Each row is a point. The window is the flat piece filled in between its corners: a triangle in 3 columns, a solid with four corners in 4, and so on. A path goes straight from each point to the next, and from the last back to the first. List the points from which the path goes on through the window.

Window, 3 rows:
[[-18  26  19]
 [ 24  32  49]
 [  9 -31 -11]]
Path:
(1): [15 58 30]
(2): [ 30 -16 -17]
(3): [  4 -34  12]
(4): [-30   2  14]
(5): [-17  19 -32]
(6): [33 39 15]
(7): [-17  15  60]
(8): [-4 23 58]
Through the window after points: 6

Window:
[[-60 -13 -21   0]
 [ 17 -22 -12  -3]
 [ 29   9  12 -13]
 [ 25  -4 -24  14]]
Path:
(1): [  6 -24  17  14]
(2): [ 10  15 -12 -43]
(3): [-18  11 -37 -22]
(4): [-25  -8  -6  11]
(5): [  4 -10   6   1]
(6): [  9   2  -5 -27]
(7): [ 27  21 -18 -30]
(8): [25  3 17 -6]
(9): [ 21 -30   1  25]
(10): [ 16  -4 -26  -9]
(11): [ -4 -11 -25 -24]
(12): [-10 -25   3  30]
(13): [-30 -19   2  26]
(14): [-24  -6 -25 -21]
(15): [-44  -7 -30 -24]
(16): [-52 -16  -9  20]
Through the window after points: 7, 9, 11, 13, 15

Window, 6 rows:
[[-17 -10 -36 -16  60  14]
 [ -9 -17   4  10  -7  -3]
 [  5  13  22  -3  -5  -5]
 [-24  -6  -1  -7 -19  26]
 [  0  27   1  14 -14   7]
 [ 18   6 -10  -3  13  14]]
Path:
(1): [  5   9 -30 -21   6  -8]
(2): [ 3 10 -5 -2 14 26]
(3): [-9 -3 16 11 12 30]
(4): [-18   4 -18 -10  -9   0]
(5): [ -3   6 -21  -1 -10   0]
(6): [-2  4  1 15  5 17]
(7): [ 4  1 -2  6 20 16]
(8): [  2  15 -20 -12  13  -7]
(9): [  1  -3 -23 -19 -14  -6]
(10): [-10  -5  13   9   4   7]
(11): [-4 -5 13 -2 16 15]
(12): [  0  -5  -3 -34   3 -22]
Through the window after points: 9

Window, 8 rows:
[[-26 -19  36   8  47 -17   2  34]
 [  9  18  34  -8   9  -8   3  12]
 [ 29  -2 -44   0 -25  17  18   8]
 [-21  37 -20  -3 -17  10 -10  16]
 [ 12  23 -26  50 -19 -49  45   0]
 [-10 -14  -5  -1 -27  -5  17   7]
 [ 21  -6  37 -11   7   4 -60   7]
 [ 16  18  21  21 -11  26 -23  -7]]
Path:
(1): [ 0  9 -5 -8 -5  2 -8 -7]
(2): [ -2  10  -6  -6  14 -15  -3 -11]
(3): [  2  -2  12   8  -4  -6 -10  32]
(4): [ 26  20 -21  16 -46   3   3  38]
(5): [  9  16 -20  -5 -15  12   2 -20]
(6): [  0   3 -18  -1  -9   2   0  -6]
(7): [ 23   5   3  20 -22  -1  -8  31]
(8): [  7  25   2   0 -35   8  -6  26]
(9): [  5  10 -17  -1  -6   2 -10 -25]
(10): [ -2  12   3  -6  12 -13   5 -18]
(11): [ 14   9   6  14 -26  -1  12  38]
(12): [  6   0  -3  15 -31   5   0  48]
Through the window after points: 10, 12

Window, 9 rows:
[[-10  34  26  26 -38  -5   0  18   8]
 [-16  -6  35   1  14 -13  10   6  22]
 [ 18  -9  -4 -16  32   3 -10  11   1]
 [  4  -5 -12 -18  23  38  21   9  28]
 [-25  17 -60  46  23   6   0 -29 -12]
 [  8 -27  13  -9  -1  20  10  -4  19]
 [ -2  15  -4  40   5  29   7   6 -12]
 [ 27   0 -12   0  36  18  10 -20  15]
 [-20   8 -10  13  31  21 -18 -41   1]]
Path:
(1): [-10  10 -14   7  15  18  10 -18  -3]
(2): [ -2   1 -15  36  13  10 -19   7  32]
(3): [ -1   1  -1  23   7  13 -11   1  11]
(4): [-10  14  -1  16   6   5  12 -11 -11]
(5): [ -7  12  -7  -1  10  18  15 -19 -19]
(6): [  8  -7 -16   4  22  23  -6  -5  15]
(7): [ 0 -6 -2  4 18 19 -8 17 38]
(8): [ 2  7 -5 -4 13 24 26 -6 -1]
Through the window after points: 1, 7

Window (11 x 11):
[[-23  20   2  14 -16 -15   5 -35   2  37 -20]
 [ 46   0  55  16  -3  17 -28 -14  10   5  28]
 [ -7  34   7   4 -37  32  -7  23  49   0   5]
 [ 40 -22 -20  34 -60  13  19  11  36 -24  12]
 [-20  -3  20  16 -18 -26   8  12 -29 -14 -15]
 [ -5   8 -20   9  51  -4  -2 -21  45 -30  -8]
 [-15   4 -12  16  15  14   7   7  -5   3 -12]
 [ 52 -44  14 -40 -48  -2 -26 -17  -7  -9 -54]
 [ 45  -6  14  25  -3   0 -29  11  22  -4 -14]
 [  3 -25  23 -36   5 -25  45  25  -1 -16 -48]
 [-27 -16  20  20 -34   3  12  16  30  16  12]]
Path:
(1): [ 17  -7  -1 -11 -17 -25   3  17  20  -1  -6]
(2): [  0 -18  31  -5 -14   5  19   1  14 -18 -32]
(3): [  0 -15  21  42 -34  22   4 -27  19  -4 -46]
(4): [  8   9 -16   1 -20 -15  10   4  12  11  15]
(5): [ 10   0  -1  -5 -38 -16  -3  25   5  -2  27]
(6): [ 11 -12  12  27 -19  23  15  -6  32 -17 -43]
(7): [-43   4  30  37  -6  -1   5 -34  13 -26 -48]
(8): [ 15   0  -7  -5 -11 -17   3  23  -9   9  12]
Through the window after points: 3, 5, 7

Window, 12 rows:
[[-26 -13  11  17 -15 -16  19  -2  18 -60  -6 -23]
 [-29   0 -10 -10  41 -25  16   3  -7   3  -6 -23]
 [-36  -9   1  16  -5  10  12  10  32 -19 -21  18]
 [ 31 -10  -5   2  11 -22  -7  15 -33 -15  -5  11]
 [ -1   7  -9  -4   8   9  -3  24  29 -11  23   5]
 [  1 -10   2  11  26   7   4 -30  12 -22  24   4]
 [ -4 -10  32 -24 -37 -27  10   4  23 -37  -9   3]
 [-18 -16 -13  -6  18 -11 -17  -9 -24  -8  28 -27]
 [ 28   3 -10  -1 -21  12 -15  -1 -11  15  -9 -12]
 [-14  36  26   2 -17 -29 -28 -18   8   7   1   5]
 [ -3 -17  12  -7  14   5 -18  13   8 -42   2 -21]
 [ -9  -4  31  25   4  15  -9   1  13 -10  41 -10]]
Path:
(1): [-28   0   8  -5   8   5  11   0   0 -19  11 -16]
(2): [-13  -4   6  12   7 -11  -5   0  34 -10   8  -7]
(3): [-13 -17   3   5   9 -24  -4  10  26  -7   2  -9]
(4): [-22  16   6 -10  14  19  16  -5 -23 -26  -4  -6]
(5): [-11  12  13  -5   7   2  10  -3  -4 -32   6   0]
(6): [ -6 -17   4   7   1 -20 -12  -2  14 -10  14 -21]
(7): [ 12 -19  -5  16  19 -18 -10   9  42  -6  23  -1]
(8): [-17  18  -1 -13  -4  19   2  18   1 -19  11   2]
(9): [-10  16  -7 -10  -6  15  13  -6 -16 -37  15 -10]
(10): [  3 -23  12  12  10  -9 -24  11  24   0   4  -9]
(11): [  8 -24   4  17  -3 -10 -21   8  27   3 -22   5]
(12): [ -5   5   0   0  -6  11   1   2   0 -12   5  -6]
(13): [-21  17  -2 -13  -4  13   6  13   0 -21   1   5]
(14): [ -9 -15  14   7   0 -20  -6   3  17 -15  -1  -8]
(15): [ -1 -14   5  11  -6  -4 -12   0  13 -18   2  -7]
(16): [ -4  -1  14  -3 -13   9  -6   5   9 -31   4  -3]
Through the window after points: 3, 7, 9, 11

Window (12 x 12):
[[-14  33 -13   7 -25 -25 -20   7 -25 -21  17 -33]
 [ 11  19  33 -24 -11 -35 -21 -11  60  -5  21   9]
 [-23  12  -7  20  29 -12  19  20  -3  -2  27  21]
 [ -4 -10 -15 -16 -23  54   2 -35 -20   6  -1  -9]
 [ 13  -6  15   2 -23  -1   8  -2 -16 -38  21   8]
 [-18  10  39  -8 -56  -5   7   0  15  -6  24  17]
 [-18  11  32  -6  -7  14  -1 -25 -11 -13 -16 -21]
 [-14  -1 -18  21  24  -3  -9  23  29  -9   1  10]
 [-20  -1  15  48  34 -25 -15   0  -6  12   3  -5]
 [-23 -12 -25  23  17 -18  19 -21  -7 -25 -13 -17]
 [  0 -14  20   4  -6   2  -5  10 -10 -15  38 -36]
 [  9  13   4   8 -12   4   7  31  -7  24  13 -11]]
Path:
(1): [ -2  -7  39 -23  -7 -26   4  18  -7   4 -12  47]
(2): [ -9  15  -8  25 -26  14   5 -17   8 -31  41 -37]
(3): [ 25   7   9  18 -19  39   7 -22  13 -35  14 -14]
(4): [-35 -14 -12 -19  -6   2  -2 -10 -28  24   0  -6]
(5): [-21 -28   6 -43 -15  -6   0  -4   3  -2   6   9]
(6): [  8  29   2  40 -10  21   4   4  -7  -1  13 -13]
(7): [  5  30   5  34  -2   2   6 -15  23 -32   2 -11]
(8): [-16   2  12  -2  -8 -23  -5  16  -3  -5  24  -4]
(9): [ -8 -15   0 -22  18  -7 -19   7 -17   1 -11  -2]
(10): [-5  8 14 18 -9  5 12 -6 18 -2 22  3]
(11): [ 28  21   5  35 -33  27  -9 -15  -7 -29  14  -9]
(12): [-26 -14  -2 -12   3  -1   8 -10 -10   3   3  -5]
Through the window after points: 1, 3, 5, 11
